Every row gives one point. Each table stands for the endless flat space through its points: a line for two points, a plane for three, and so on. Write the one point that lies in both, or say that there is none.

First (2 x 3):
0:   9 -11  -1
1:  19 -26  14
Second (2 x 3):
0:  13 -15  15
1:  15 -11  25
They share: no point

First (2 x 4):
0: 20 16 31 21
1:  8  0 15 17
Second (2 x 4):
0: -1 -2 22  6
1: 23 10 16 30
They share: 11  4 19 18

First (2 x 6):
0: -7  5 17 21  6 -3
1: -3  5 12 20  4 -1
Second (2 x 6):
0: -1  3  2 24 -2  9
1:  2  4  2 21 -1  6
They share:  5  5  2 18  0  3

First (4 x 8):
0: -32  13   8 -17  -2  -5  10 -20
1: -26  22  14  -8 -14 -17  10 -11
2:   9  34  -3  14 -15 -18 -16  17
3: -35  22  15 -18 -11  -8  12 -15
Second (3 x 8):
0:   3  36   4  14  12   2  -3  -8
1:  -9  -1 -13  -3  -6 -19  -9  -5
2:  -1  32   5  10  11   0   0  -7
They share:  -5  13  -6   3   1 -11  -6  -6

First (3 x 9):
0: -16 -23 -14 -18  12 -15  -6 -21 -15
1: -25   4  -1  -6  14  -5   0 -11   2
2: -21 -16 -13 -22  22 -29 -16 -35 -18
Second (3 x 9):
0:  -9 -10 -16 -17   5  14  -5  -3 -15
1: -20 -28   7  -6  -1  -1  15   6  -6
2: -15 -26  10  -3  -7   4  15  11  -5
They share: no point

First (6 x 12):
0:   8  -4  10 -36  17  17   9  35   3 -24 -38   1
1:   6 -37 -10   2   2 -38 -19  10 -28 -22 -10 -19
2:   6 -35  -5  -3   5 -27 -17  17 -21 -24 -16 -17
3:  -2   6  -6 -17   6  -9  -8  26  -5 -15 -38  -3
4:  34 -13  17 -20  24  -6  13   7 -19  -9  -4 -30
5:  11 -22   7 -34   7   9  10  47  -8 -36 -47  -7
Second (4 x 12):
0:   9  -1  12  27  21 -16 -31  28 -14  -4 -43 -25
1:  -9 -37  18  -7  27 -42  -7   2 -30 -24 -13 -43
2:  16  -6   3   1  12  -9 -21  20  -5 -14 -28 -15
3:  32  -2 -15 -10  -6  10 -11  24  10 -12  -4   4
They share: no point

First (2 x 14):
0:  -5   3  29  -4 -24   6  -9  -3  -1 -12  -9 -17  18 -18
1:   0   2  34  -8 -27   5  -5  -5  -7  -9 -11 -16  21 -24
Second (5 x 14):
0: -10   7  10  24 -26  17 -15   7  15 -11  -2 -10  17   6
1:  -9  15  21  14 -44   7 -15   5   1 -16  10 -17  20   2
2: -26 -13  10   6 -25  -7 -34 -39  10  -2 -26 -38  43 -32
3: -22  -7   9  17 -43  -4 -24 -20  -1   1  -5 -27  30 -20
4: -22  -7  10  12 -23   6  -8  13   0  -6   7 -10 -11  -8
They share: -15   5  19   4 -18   8 -17   1  11 -18  -5 -19  12  -6

First (6 x 18):
0: -17 -14  19  13  -7   0  29   2 -50  46   6 -16  44  19 -23 -37  18   1
1:   7   5   6 -16  31 -30  21  27   1 -11  20  -9 -18  15  23  22   7 -29
2: -30 -29  19  27  31 -35  -7   5 -14   3  13 -16  38  38  -5 -14  12  -9
3:  -4  15  24   7  12  -5  25 -15 -25  18  22   8  27  28  15  -1   5  -6
4:  18  -4   6 -14  21 -23  21  30 -11  -6  21  -9 -12  10  23   9  19 -39
5:  17   7  -1 -33   9 -19  43  43 -13   4  11 -13 -27  -3  12  11   8 -33
Second (3 x 18):
0:  -5 -22  10   3  10 -15  21  27 -11  15   7  -3  14  30  -7 -17  11 -16
1:  -5   2  25   6  13 -27  21   3 -32   9  16 -15  29  15  11  -2   8 -16
2: -17  10  23   6  17 -31  17  -9 -38   5  18 -19  31   7  13   2   4 -14
They share: -11 -10  14   4  13 -21  19  13 -21  11  11  -9  20  21   0 -10   8 -15

First (6 x 20):
0:  14 -14  -2 -34  42  -3 -43  -8 -17 -25 -17   7  17  -3  42  -3  -5 -35  21 -17
1:   0 -19   7   0  27  -4 -22  23  -9 -12  23  26 -20  14  28 -11  27  -8  -9   5
2:  29   6  14 -11   3  -8   2   7 -31 -16  12  26 -22  -6   2  16   4 -14  -2 -14
3:   6  28  37  12   9  23  15 -27 -30 -19  16  -4  -3 -52  -1  16  31   0  11   5
4:  -1  10  27   5  18  13  -6   0 -20 -22  29  13   8 -25  21  -1  32  -6   3  13
5:  14   2  36  31  38  21   0 -16  10   5  13  13  -8 -22  19  14  31   8  30   1
Second (3 x 20):
0:   8 -14  -2  -3   4 -10 -12  -6 -20  -5 -13  31 -28 -32  37 -11  14  -4   7  -9
1:  13 -17   5  -4  24 -15 -10 -16  -5 -30  15  21 -26   5  12   7  10 -30  23 -28
2:  36  16  32 -19  38  14  -6  16 -14 -15  19   1   4  14   1  17   2  -4   3  -1
They share: no point

First (7 x 24):
0:   1  11   1  -6  21  36  21  -1  10   7   9  -4 -36   2   4  -7  39   9 -13  14 -27   5  44 -19
1: -29 -15  28  21 -24 -14  -7 -20  10 -10 -17   7  14   7 -36  -1 -15  33   0 -16   1  44   5 -25
2: -23   4 -10   3   7  -9   8  -8   4  18  -2  17 -11  26   0  -8   4   9   5   0  10  24  -7  -5
3:   1 -18   1 -14 -26 -10   2 -23 -15 -21  18  14 -26  28  15 -24  12   6  -2   2  30   9  -4  12
4:  -9   1  27  -8 -23 -13 -11 -23   3 -21  13  -4 -11  11 -41 -15  11   2   3  10 -21  37   8 -48
5:  14 -28   0 -15 -11  -1  -8  -1  19 -19   8  -6 -28  38  -6   1   8  19  23  -5  15  14   2 -11
6:  -7   7  29 -20 -22 -13   6 -34   5   2   8  -7   5   6 -36   3   6  -3   1  -2 -20  41   0 -48
Second (7 x 24):
0:  -8  -5  17  11   5  17  10 -51 -29  20 -25   5 -18   4 -14  -4   2  13  -5 -16  17  15  -8  -5
1: -13   6 -16  -1   5 -17  24 -51  -1 -35 -24 -39   6  41 -14 -27  18  30 -26 -30  43  11  -7 -25
2: -13  16  59  -1 -11  19 -16 -18 -36  10   5  20 -26  -7   7 -22  20  -5  -2   1 -10  17   1  14
3:   7  34  22 -14 -13  32   6 -22 -29 -12 -24 -38  10  33 -19 -40  21  12 -23  -8  28  27 -39  -3
4: -24 -14  28  -8  -6  15  -2 -16   7  12 -10 -16 -13  12  10  -7   8  40 -50  -8  36  24   8 -41
5:  16   5   6  10   2  24  13 -45 -22   6 -28 -21 -11  22 -26 -23  10   9 -19 -11  17   8 -26  -6
6:   4  25  34 -27 -39  23  -6  22   2  -7  26  -8  -2   8  -5 -31  26  -4 -27  29  -8  29   8  -8
They share: no point

First (4 x 24):
0: -22  33 -14 -21   1   2   7 -14  -2 -19 -13  32   7  -1   4  22  -6   4  32  21 -23   4  18  -2
1: -11  11   4 -10  -7  25   0  -9  17 -22 -29  21  -3 -15  20   7  -1  23  28  17 -14  -4  23  24
2: -12   8  -2 -35 -11  -6  -5  23  -7 -19  13   8  32  -2 -14  30  31   1  14  13 -12  33  12 -10
3: -22  22   7 -21  -1   5  -3   1   0 -28  -6  21  10 -10   8  21   9  17  31   9 -18  13  11  10
Second (7 x 24):
0: -13  36 -14 -20  -9  22 -15   7  27  -5 -15  -4  30 -13  36  29  26 -19  12  29  -4 -32  14  37
1:  28  26   5 -10  -2   5 -26  44   7 -22 -12  18  25 -14   5   9  13  21  13  22  20  25 -11   8
2:   6   7   5 -25   8   6   4  21  15 -25 -27  21  17  -8   4  14  -4  19  -7  37  -6  10  20  12
3:   4   8   5 -16 -29  -1 -32   5   9  12  10  15  13   9  19  -7  32 -15  43   5 -22  19  17   2
4: -27 -24   4 -38 -13  17  27 -15  13 -26 -29  17   5  -4 -12  21   5  22  11  17 -42  16  48   2
5:  -1  -7   9 -22 -22  10  -2  12   3 -24 -12  16  10  -8 -12  13  18  31  30   7 -14  39  15  -6
6: -17  -4  10 -39 -18   0  14  -8  20 -15 -29  17  11   7   1  21   6  17  22  26 -46  18  32  -1
They share:  -6   2   1 -21 -13  15  -3   9  10 -18 -12  11  14 -10   4  15  17  13  17  17 -10  13  21  10

First (7 x 24):
0:  -4  -1 -17  -5   9  13   9  -7 -22  -6 -24  -6   4  -8   1 -11 -15   2 -24  -7  32 -30 -21   7
1:  31  27 -16  -7  13  28  -4  -5  19  12 -25  -9  25  16  19  15 -35 -16 -18   7   9 -31 -53  40
2:  14  -8 -54   6  45  -6   4  10   7  19 -22   9 -14   5  40  15  -1  11 -13  10   7 -10  -9   7
3: -11  -5 -27  -8  50  11   7   9   3   8 -51   1  -4 -28  50  34  -2  13 -21  -1  -6   0   9   8
4:  26   8 -31 -10  30   1  -4   0  39  25 -21  -9   3   4  41  42 -18 -13  10  16 -12   3 -21  29
5:  14  24   4 -17  14  20  22  -4  -6  15 -22 -28  11  -1  21  10 -24   4 -17 -14  23 -18 -20  17
6:  51  28 -19   0   5 -17  33   0   6  41  23 -36 -15  33  10   1 -17  -3   9   4  42 -13 -25  14
Second (5 x 24):
0:  45  17  -3  11  24 -27  16 -13  13  18  11   2  -8  -5  41  28 -40 -33 -13   6  15  24 -28  59
1:  21   1 -21  -7  16   2  10   1   5  28 -21 -24 -12   1  12  15 -17  -8  -2  12  24  -1 -13  16
2:  26  25 -21  -9  12 -16  31  -6  25  10  -5 -22  -6   2  24  31 -18 -18   1   8  -2 -18 -34  15
3:  16  23 -11  -7  12 -16  23 -10  17  22  -7 -14   0  -6  26  17 -16  -4  -9   6   6 -10 -18  19
4:  41  16 -24   6  24 -13  19   3  16  -2  10 -16 -12   8  30  40 -18 -30  19   2  16   0 -25  30
They share:  20  11 -19  -5  16  -5  15  -1  10  20 -11 -20  -7   0  19  19 -13  -7   2   7  18  -6 -13  16

First (3 x 24):
0:   6  10   3   5   0 -30  -7  16 -24 -15  -7   3 -19  21   0  14   4 -18  37  26   7 -34  -2 -15
1:  -6  -2  13  11  -2 -40  -7   8 -22 -19 -13  11 -27  21   4  14   8 -20  47  20  -3 -44 -10 -11
2:  21  22  -1  -7  11  -8 -16  15 -17 -17  14   4  -5  15  -1  -1  15  -4  15  23  23  -9  18 -19
Second (3 x 24):
0:   9  24  16  -8  33   4 -22  25 -12 -20   3  11  13  -3 -16   0  16 -16  24  16   9 -24  28 -34
1:  20   6  12  -6  13 -13  -7   8 -16 -28   7  14  -8   8  -3  -1  19  -7  19   6  16 -15   7 -16
2:  21   0   8  -4   3 -22  -2   3 -16 -30   9  13 -17  15   4  -2  18  -2  18   6  19 -10  -2  -8
They share: no point

First (2 x 24):
0: -12   2  21   5   6 -16   5 -29  13   2 -10  -9  -6  13 -22  12   0  17  -7 -17 -16  11   7  -5
1: -18   6  22  10   8 -20  -1 -35  14   1  -9  -5  -1  10 -28  10  -6  20 -12 -15 -17  13   9  -2
Second (3 x 24):
0:  -7  -1  22  -8  -5 -13  13 -13  22   5  -6 -25 -16  24 -16  17  20  20   7 -25 -16   5  10 -15
1:  15 -21  16   7   5  -5  32 -29  -7  10 -27  -5 -34  13   2  22   0  -7   3 -15 -17  13 -15  -2
2:  -4  -6  23  -3 -10 -16  19 -17  21  10 -10 -25 -28  25 -14  22  20  17  11 -25 -20   7   5 -13
They share:   0  -6  19  -5   2  -8  17 -17  11   4 -12 -17 -16  19 -10  16  12  11   3 -21 -14   7   3 -11

First (3 x 24):
0:   0  16 -29 -21  13  29  22   0  18  10   7  18   5 -13  -2  28  12  11  25  15 -19  -8 -11  -8
1:   3   1 -26 -15  -2  32   7  -9  21  13  16  12  23  -7  -2  37  -3  14  34   9  -4 -17   1 -14
2: -29  -7  -4  -1  -4   6   5  -9   7  29 -14 -20 -13  -5  16   1 -29 -24  -2  -5  10  19  17  20
Second (7 x 24):
0:  10  20  12 -10   8  36 -12   1  -7   6 -23   2 -18 -30   3 -17  15  -4   3  25 -28  -3 -11  -7
1:   3  -8  -9   1  16   1   7   3  33  42  16 -10  -8  17  14  10 -32 -23  21  -2   2   8  11 -18
2: -34  11 -46 -12  14  10  63   9  45  52 -21 -18   6  -9  48   2   0  19   8  -6   6 -20 -10  11
3: -31  17 -36 -26 -15  29  33 -17 -13  -7 -32  16  -6 -41 -10  10  16  -1  -1  16 -23  13 -18  41
4:   9  29 -30  20  12  19  16   1  17  27 -22  17 -16  -5   8 -31 -12 -32 -17  13 -13  -6 -55  20
5: -29  37 -30 -14   5  31  13  -3 -19 -15 -22  12 -12 -23  -6  10  10  -7 -11  18 -13   1 -30  39
6: -46   3 -11 -34  11  20  11  -5   0   0  14  -5  -1 -10   1  62   0  12  21  -1   6  19  40  12
They share: -15   7 -17 -12   7  17  16  -3  12  19  -5   0  -7 -10   7  13  -6  -7  10   6  -7   7   1   7

First (6 x 24):
0: -20 -28   9 -19  11 -11 -53   6 -35 -10 -10 -14 -59 -20  -5 -27 -23  -8 -32  -5  18 -27 -13 -26
1: -21 -29  17 -17  34   7 -37  -8 -16 -12  -1   0 -39 -28   8 -29  -6   0 -13 -17  11  -3  -1 -16
2:  -8  -1  12  19   0  -5 -31  -8 -21   7  22 -30 -40  -1   5  -8   6 -25 -32   5   8 -21 -17 -26
3:  -7 -31   2  11  35  15   2 -20 -23 -10   1  -2 -24  -7 -20 -30   1   1   1 -26  -3   6 -26  -9
4: -24 -15  -8  17  12  29  -5 -30  17 -41  30  40   6 -15   7   4  52  11 -16  11  40  31 -33 -22
5: -19 -26   6  -3  26 -13 -46  -4 -10  -5   0  -2 -56 -32  26 -15  10  11 -28 -16  16 -24  -8 -18
Second (2 x 24):
0: -21 -27  -1  11  22  21 -15 -20 -22 -12   7   2 -19  -4   2  -5   6  -6  -9   9  25  13 -13 -14
1: -13 -11  15  -5  14   9 -23 -12  -2 -24  19   6 -23 -20 -10 -29  14  -6 -21 -15   9   1 -25 -26
They share: -17 -19   7   3  18  15 -19 -16 -12 -18  13   4 -21 -12  -4 -17  10  -6 -15  -3  17   7 -19 -20

First (3 x 24):
0:  21 -46   6 -13 -31  -5 -15   9 -20 -26 -25 -15  -3  13 -16 -36 -28  37   8 -25  27  -9 -11 -10
1:  17 -30   1   1 -16   6 -13  -3  -7 -19 -14  -6  -3  14 -19 -29 -27  25  -3 -23  26  -9  -3  -2
2:   1 -20  -1   3 -10   5 -23  -6   9 -36 -15   3 -12   9 -13 -19  -5  13 -11  -6  13 -18  -7 -15
Second (6 x 24):
0:  18 -11  -4  11 -28   8  15 -27 -14 -21 -26   2  21  -5 -40 -37 -39   6  -1  10  25 -15  16   5
1: -16   5  -3  35   2  17 -19 -12  -9 -48   8  16 -11  14 -46 -35 -28   6   1  -6  11 -37 -15  18
2:  10 -11   2   3   0   2 -13  -9   4 -11   6  10 -15  13 -20 -21  -9   6 -25 -14  21 -23  -6  -1
3:   5 -21 -27   3 -20   9  -4 -40  -7   0 -17  10   1  31 -12 -15 -27  28 -33 -14  11  -8  10 -20
4:  13 -19  13 -12  14  -3 -33  10   7   3  35  15 -44   3 -16 -28  21  -3 -40 -24  23 -28 -21 -16
5: -13 -14 -16  20  -8  20 -26 -21 -20 -26  11  18 -19  10 -41 -44 -18  14 -14 -10   7 -26 -11 -14
They share:   9 -16  -3  11  -4  13 -15 -12   7 -20  -7   3  -6  13 -19 -21 -19  13 -13 -16  21 -12   1  -1

First (2 x 24):
0: -10 -11   6   6  11  19 -11  -8  -1 -21   4  13  14 -19 -19   5 -21  -3 -25  -2 -11 -23  11   2
1:  -4   1   0   6  17  19 -21  -2   1  -9   2   9   6 -23 -17   7 -11 -11 -15  -8  -3 -19   5  -6
Second (6 x 24):
0:  26  14  12  24  27  35  17 -11 -20 -19  -6  26  18 -37 -36   5   7  22 -26   2 -19 -34  29  -6
1: -13  -3  11  21   3  34 -27   8  -2 -43   0  -1  20   2 -19 -12 -24 -25 -12 -14   4 -28  16  -8
2: -34 -30 -19 -15   9  12 -39  -9  17   2  14   7   9 -12   2   9 -36 -27 -10 -23   5 -16  -3  12
3:   5  -9   5  16  26  37 -14   1   2  -9   1   9  22 -39 -22   8  -4 -13 -26 -13   1 -29  30   4
4:  -3 -18   3  -5  -7  14 -44   6  38 -19  24 -33  16 -55 -16  19 -30 -13 -61  -3 -13  13   8 -33
5: -23 -20   0  -2  29  13 -31   1   9  10   1  14   4 -28  -8  16 -12 -32 -14  -9   9 -23   5  20
They share:  -7  -5   3   6  14  19 -16  -5   0 -15   3  11  10 -21 -18   6 -16  -7 -20  -5  -7 -21   8  -2

First (2 x 24):
0:   2  27  -9  23  -2  19  -5 -16   7   8 -14   1 -21  -6  12 -10  22   4  18  11   3   5  14  -2
1:   8  31  -9  29  -1  23  -7 -21   5   3 -12  -4 -24  -9  10  -9  24   0  21  15   7   8  18  -6
Second (4 x 24):
0: -12  23  -3   8  -8  12   7  -5  12  10 -23  17 -10  -1  21  -6  12   7  16  14  -6   5   1   8
1:  -6  16  -7   3 -20  20  14  -7  12   8 -29  21  -3  -3  31   2   9  13  18  25   0  11  -7  17
2: -12  21  -7  12   0   2  -3  -7   8  16 -21   5 -20   9   5 -10  16   9  12  -2 -10   1   9  -6
3:   0  23  -5   4  12 -14 -11   9 -16   8 -15   3  -4   7  21 -14  34  15  -4 -12 -28  19  -5   0
They share: no point

First (7 x 24):
0: -23  -2 -23  12   1 -24  12 -16 -10  -3   9  47 -10 -20  -9  25  18  14   7  15  -8 -12 -25 -18
1: -25  -5 -32  11   5 -31  23 -29  25 -18  22  38 -10 -14  18   9  33 -12 -26  10   0  10 -36   1
2:  10 -20  -3  30  -2 -31  12   7 -27 -12 -16  -9 -33  18  11  -9   9 -27  21  12 -12  17   4  11
3:  16 -20 -11   0 -11  -3  -9  23 -19 -15   0 -13 -10  -8  33   4  24 -16  34  18   7  -6  20   3
4:  -4 -16 -13  34 -11 -40  23   2 -13 -11  -3  -1 -27  24  10 -13  12 -35   7  15 -20  21  -9   7
5: -37   3 -32  -2   9 -21   9 -32  18 -23  23  53  -8 -25  11  16  23  10 -14   8  12 -13 -42  -4
6:   6 -15  -6  17  -6 -29  17 -15 -10  -5  -6  20 -14 -22   5  14  44  -4  -1   6  -9  16 -10 -10
Second (7 x 24):
0:  -9   5   0 -13   0 -34 -12  11 -12  -7 -10  10 -15   0  28   5  13  17   8   5 -10 -27   1   5
1:  -3  -4 -15  27   5 -21  32   4 -17 -15  16  31 -10 -23  -3  10  30  -8  36  25  11   5 -11  -4
2:  -7   0  -6   8   0 -29   6   5 -14  -9  -1  18 -13   1  13   4  26  -1  26  17   1 -23   0  -2
3: -13 -43 -44 -17 -52 -22 -26 -40  -2 -20  -7  39  39   2  -1   9  21 -38   5   5  15 -16   6 -17
4:  -9  -5 -15   7 -10 -30  -8  -4  -4 -17  11  -8 -15  10  12 -22  30 -11  34  20  10 -31 -19   8
5: -21 -30 -43  19 -12 -30  20 -21   1 -31  22  31  13 -37  -9 -17  23 -19  35  11   0   2 -37   9
6: -41 -10 -12  18  19  -4  14  -6  -2 -19 -11  46 -30  -5  33  11  29   2  21   3 -26 -50  -2 -15
They share: -11  -8 -17   2  -6 -15   0  -3  -8 -18   7  19 -11 -13  16   7  21  -2  15  12   6 -10 -11  -3

First (5 x 24):
0:  21  -8  -8   2 -10   2  -2  21  24  -1 -24  -9 -17  16 -16  -2   1 -22 -22 -15  -7  -6 -17  30
1:  25  21 -33 -23 -33 -24 -15   8 -27 -10   1   7  27  -2  -6  30   8   0 -17 -33 -31 -47 -27   2
2:   3 -17   3 -17 -26   3  -1  26   7 -23 -27 -21 -31  32 -31 -11 -16 -45 -31  -1  -6 -10  -9  23
3:  42  25 -45   7  -5 -12  -4  -4  -2  13  -6   0  29   5  -1  40  32  12   2 -19 -15 -25 -30  11
4:  24   1 -14 -13 -22  -4  10  27   3   5 -21 -18 -11  19 -19  10  -8 -22 -16 -21 -25 -21 -11  12
Second (5 x 24):
0:  19   9  -9  -1 -18   6  10  22  17   8  -5   2 -19  37 -43  10  -1 -35 -19 -23   4 -38 -10  18
1:  25   5 -29 -19 -20 -13  -2  11 -10  -3 -24 -14   8   8  -4   3  12 -13 -14  -2 -28   0 -20  20
2:  10  21 -13 -24 -20 -15 -12  11  -1 -29 -35  -9   3  10   3  18   3  -2 -25 -29 -14 -27 -16  21
3:  38 -16 -40  -3 -10 -10   2  13 -19  11 -15 -30   6   8 -17   3   6 -27   3  22 -37  15 -23   9
4:  15 -11  -5   7 -14   4  -6  16  11 -22 -19 -26 -17  27 -21  32 -11 -19 -17 -17   0 -34 -18   6
They share:  21   2 -18  -8 -18  -4   0  15   2  -5 -18 -13  -5  20 -18  12   3 -20 -16 -11 -13 -18 -17  16

First (7 x 24):
0:  -6  37  13  -3  17   1  26  -4  28   9   0 -12 -25  -2  -1 -32   3  -8 -16 -20 -25  25 -36  34
1: -29   5   3 -29 -19   6 -40  29  18  25  -2   1  -7 -10  13   6  -5   1 -12 -37  32  -1 -22  -3
2: -43 -57 -40  -3 -31 -52 -32 -21   3  -7 -33 -37   6  -5  11  47  18 -12  -2  -6  16  -6   5  10
3: -34 -51 -25 -33 -38 -34 -28 -11  -2  -4 -29 -31   2   4  -1  49  11 -18   8  -7  19   8   3   5
4: -25  -3 -22  25 -11 -27 -23  -7  27  -7  10   5 -17 -35   9  -1  14  -1 -34 -19  -3 -18 -22   3
5: -43  -6  21 -28 -21  10 -60  46  23  23  -4  -4  -5 -11  18  20 -16  11  -5 -34  39 -17 -10  -9
6: -45 -26 -32  34 -20 -44 -39  -1  28  -2  -7 -17  -4 -28  24  18  11  15 -21 -21  16 -27  -3  18
Second (5 x 24):
0: -24   0 -18 -10  -6  -6  -5  23  -7  13   7 -22 -13 -21  18  22  26 -19 -11 -21  19 -19 -33  19
1: -18  16 -17   7 -19 -10  -8  20 -23  -5  15 -18 -22 -12  26  16  35 -27 -22 -24  35 -26 -36  -5
2: -23  -2 -16  -7  -5 -21 -18  13  -3  13  -9 -22 -21 -20  21  10  24 -24 -17 -16  10  -9 -41  16
3: -35 -15 -21 -27 -38 -39 -41 -15   9  17 -21 -23 -20  -1  -4 -15  -2 -43 -37 -20   2   4 -21 -10
4: -25  -5 -16 -10 -41 -47 -44 -22   1  -3 -23 -15 -31   2   6 -19   7 -43 -40 -17   8   7 -30 -26
They share: no point

First (4 x 24):
0:  20  38 -18 -17 -22 -20 -16   8  10 -16   3   5  17 -25   4  30  -6   9   2   6  13  -4   2  -3
1:   6   1 -29 -23  23  -7  -6  24  -1 -36 -18  -4  17 -15  10  25  10  29 -16  -8  15   5 -11 -17
2:   4  14 -10  -5 -10  -4   4   0 -14  -4   3  -3  29 -17 -20  14  14 -11  -6  10  13 -16 -22   9
3:   4   6 -18 -12   5  -2  -1  14  -6 -19  -7  -3  22 -15  -2  20  13  10 -12   1  17  -3 -18  -6
Second (6 x 24):
0:  24   6 -27   1  39  -4 -24  -4  17 -43 -34   2   0   7 -16  17  28 -28  10   3  25   3  -4 -28
1:  13   4  -5  -8   5 -14   9  15 -19 -30  16  -4   7 -36  -7  31  17  20 -27 -11   4   5  -5  -8
2: -19  10 -18 -19   0  14 -16  23   8  -8 -30  -4  33  -2  28  29  13  20 -11  -2  39 -10 -33  -9
3:  -8  17 -18  11  26   3 -11  13   5 -13 -11 -21  -1 -16   6  33  21 -12  -6 -12  14   1  11 -34
4:  -6  -5 -34  -6  19  21  -7  23  10  -9 -26 -10  25   8  11   7  17   4  -1  10  32   3 -24 -20
5:  12  12  -3 -11  21 -10 -24   2   5 -19   2 -22  -6 -23  20  41  46   8  -8  -9  25 -15   8 -10
They share:   2   1 -18 -11   8   3  -1  19  -4 -21  -9  -3  20 -13   4  21  15  15 -15  -1  21   2 -20 -11
